Every row gives one point. Any point is a mix of the corners, with weights that add up to 1. It lies inside the corners' shape when no weight is negative. Is each point inside? If not, which corners have a negative weight?

Corners:
(1): [ -2 -60]
(2): [-7 13]
(3): [23 20]
Points:
[-10  -7] => outside (3)
[ -4 -18] => inside
[-14  -9] => outside (3)
[ 18 -13] => outside (2)
[  4 -36] => inside

Corners:
(1): [ 10 -10 -18  17  -8   1  11  19  -4]
(2): [ 15  14  36 -13  -4 -24   1   3  -1]
(3): [  9 -29 -17   2   1 -16 -11  -4  56]
(4): [-13   1   6   0 -25 -28  25  -7 -12]
(5): [-13   9 -18  -3  24 -13  22  -6 -12]
(6): [ 16 -16 -21  53   6   2 -13  -9 -11]
(7): [ -9  -2   5  -8 -23  26  13   3   1]
(8): [ 12   1   3  13 -18  18  18  -5  60]
(9): [-21  18 -19  11 -25  -3   7   0 -11]
(10): [ 14   1 -23  -7 -24  23  20  -6  -9]
Points:
[11 -3  3  5 -9  8 15 -2 30] => outside (9)
[  0  -3  -3   5 -10  -6  13   6  22] => outside (6, 10)
[  6  -6  -9  12 -11   5  10   6   8] => inside
[ 14   1 -12  13   3   1  23   2  -5] => outside (3, 7, 9)
[ 11  -1  -1   3 -18   2   4  -7   6] => outside (1, 5)

Corners:
(1): [-30   1  21 -10  -5  18  30 -11  15 -28 -12  11  -1  -4 -14  -8   5  39
  23  17]
(2): [ 22  -6 -22  13  26 -29 -27   6   9 -44 -11 -13  -8   4  16   5  32 -24
 -22  13]
(3): [ 12  18   6  -2   7   3  27 -16 -14 -16 -27   3   7 -25 -10  -1   6  19
  11 -14]
(4): [ 33 -51  -7  19  -4 -34   5  -6  25 -34  45   5  17 -19 -22  15  17 -20
  17 -34]
(5): [  3  -4  13   1 -18  30  27  21   9  -2  16 -18 -34  20  22 -15  11  13
  -2  -5]
(6): [  5  -3  35 -24  -1  15   3  16  14  24  -2   5 -22  10  16 -14  30  10
   7  29]
(7): [-11  16  33 -23  -6   7   7 -13   7   8  12   2 -55   0  -2 -17   2  22
   3  -7]
(8): [ -5  16 -26  12  -5 -17  13  -5  -4  -7 -13  -2  -7 -14  -8   5 -12   6
   7  37]
(9): [ 32  -6  20  14 -23  -2 -18  20  23   1  -5   3 -45  27   1   0  37  21
   6 -11]
(10): [ -1  11  13 -13  -2  -9   1   0  -6 -19  -3 -15   5   7 -16  35 -10   9
  -3   9]
(11): [ -2  -7  24  10  -6   6   3 -13  -3  21  -3  -7 -38  29  37   7  28  28
   9  -1]
(12): [  3  11  21  11  26  -6  34 -11   5 -22 -25   3   3   7 -21 -16 -20   2
  10  14]
(13): [  3  23  -4 -17   3  23  22 -22  28  15 -10  -3  -3  19 -11 -27  12  25
   4  -1]
(14): [ 21 -21 -16  13  21  -5   9 -10   0 -27 -11   1 -10 -21 -21  34   1  18
 -30  24]
(15): [-23   4  -4  19   8 -26  17   2  -6 -23 -13  17  24 -19 -22   1  -4   3
 -30   4]
(16): [  6  -6 -11  34  31  -5 -12  12  -8 -19  15 -15  -9 -11 -32  20  30 -11
  -5  14]
(17): [ 16   4  -8  17  28 -54  15  11  19 -25  -5 -25  -5 -15 -12  18  28  -3
 -11  11]
(18): [  1  -9  10  -1  17   0   3   2  20   0  -9 -20   6  -2  -6 -30 -16  36
   8  -8]
(19): [ 34 -23   4  37   6  -6  -7  -3  60 -27  28  -7  -4 -26   0  26  16 -27
  13 -39]
(20): [ 32 -42 -17  13  25 -17 -11  33  43 -27  25  19 -22  -1   6  31  20 -18
  25 -44]
(21): [-21 -16   2  -8  -1   2  29  -7   9  -9 -34 -13  -5 -16 -31  -2  -5   1
   6  -5]
Points:
[  7  -5   6   1   2  -3  12   1  13  -9  -3  -3 -13   0   0   1   9  11
   0   3] => outside (16)
[-11   9   2   4  11   1  24  -5   9  -4 -12  -6   5  -1  -5  -5  -2  11
  10   8] => outside (2, 4, 7, 9, 14)
[  8   8   5   2  14   6   1   1  11  -5 -16 -10 -26   5  -7   5  16  18
   5  14] => outside (4, 5, 15)
[  5  -9   2   7  15 -13   9   0   7 -19   1  -6  -3 -11  -3   9   8  -3
   0   5] => outside (9, 13)

Corners:
(1): [ 28   0   1  -1  16  20  32   1   1  17  31   4  -3  21   6 -38 -17   9
   7  37]
(2): [-37  -3   6 -26   6 -12   4  10  14 -16  15  -8 -19 -18  31 -13  11 -37
 -21  -3]
(3): [-10  11 -26  10 -16 -38  -2  22  -3 -30  10  -9 -23 -13   4  -5 -11 -36
 -16   4]
(4): [-11  13  12  21 -18 -17 -11  13   8 -32  -2  53 -23 -24  20   8  21 -27
 -12  -7]
(5): [-31  25  -2   9  -8 -36 -28 -14  10  -6 -14  13  -5   3  15 -23 -15  -4
 -23   4]
(6): [ -6   8   3 -21   8 -43 -19 -10  10   5   0  17  33  -1 -16   5   6 -13
  -7 -37]
(7): [-10  -2  -1   0  -3 -22 -23  27 -25  10 -12  18  10 -13  39 -16  17  15
   8 -44]
(8): [ -2  -2   9 -25   1  45  -7  -3 -15 -20 -24 -18  60  18 -21 -11   3   1
  -7  15]
(9): [ 23  -5   7  -5  26  21  28   2 -33  21  -2 -16  15 -15  19   9 -34 -20
 -11  16]
(10): [  1  33  18  15 -11 -12 -25  12  13   8   5  -9  -4 -23  17 -23  36 -24
 -19  -4]
(11): [-25  41 -15 -16 -12 -14   0   1   8 -12  -6  13  -9  -3  29  13  26  -8
   6 -11]
(12): [-20  10   2  12   4 -20 -39  -8 -18 -24  20   2 -18  25  23  29  18 -11
  -6 -14]
(13): [ 22  -6  26 -20  -8   1  40  -4   9  -1  21 -18  41   0  27  13 -16   8
 -11  36]
(14): [-14 -13   3 -16 -16  -8  12 -24 -36  17  -7 -37 -19   6 -20  -2  22   0
  28  43]
(15): [  3  -9 -26  27 -12 -14  -9 -10  38   5  26   7  14 -20  11  -6  27 -19
 -25 -10]
(16): [-16  -4  10  -1  27  28  27   3 -14   3  28 -11  -1 -30  -5   1  -4  36
   3  17]
(17): [ -2  16   5  14  17 -19  -2  -5  33 -19   0 -15  10 -24  36 -14 -18 -16
  15  26]
(18): [-13   3  11  13  -6  28  39   4  18   7  12 -24  21  17  -5   6 -33  -9
  14   5]
(19): [  6 -18  -7  14  32  11  17  30  10  20   2  -8  37  -8  11  10  -4  -8
 -11  27]
(20): [-22 -13  12 -13  -9  31  -8   8   9  14  30   6  19   4  -5   3 -32   7
  27  40]
(21): [-11 -10  19 -29 -16  27 -17 -29 -21  10 -19 -50 -60  27 -26  20   4  32
  -3   1]
Points:
[ -6  -3   5   1   0   0   4   5   5   2   0  -6  11 -12   6  -4  -4  -4
 -10  11] => outside (1, 11, 12)
[-13  13   6  -3   3 -12   1   7  -6 -12  -6  -5  11  -9  15   0   7 -14
  -6  -2] => outside (1, 15, 20, 21)
[-25   9  20 -11   6  -2   0 -10   4  -1   5  -6  -6  -7   9  15  -5  -5
  -1  13] => outside (1, 3, 7, 8, 15)
[-6  0  5 -1  1 -2 -5 -2 -1  0  6 -8 -3  0  6  0  1 -4 -5  5] => outside (11)
[-10   8   4   3  -7 -16  -5   2   7 -10  -1  -4   7  -7  16   1  15  -6
  -9  -8] => outside (1, 9, 20)
[  1   1   3  -4   7   3   5   0  -9   5   2  -7   8  -6   9   1  -8 -11
  -7   7] => inside
[ -3  -6   1   4   4  -3   2  12  -4   2   9   3  14  -8   9  -5  -1 -12
 -10   5] => outside (11, 17, 21)
[-8  4  2 -5 -4 -4 -1  4 -3  0  5 -2  3 -3  8 -1  8 -7 -7  0] => outside (17)
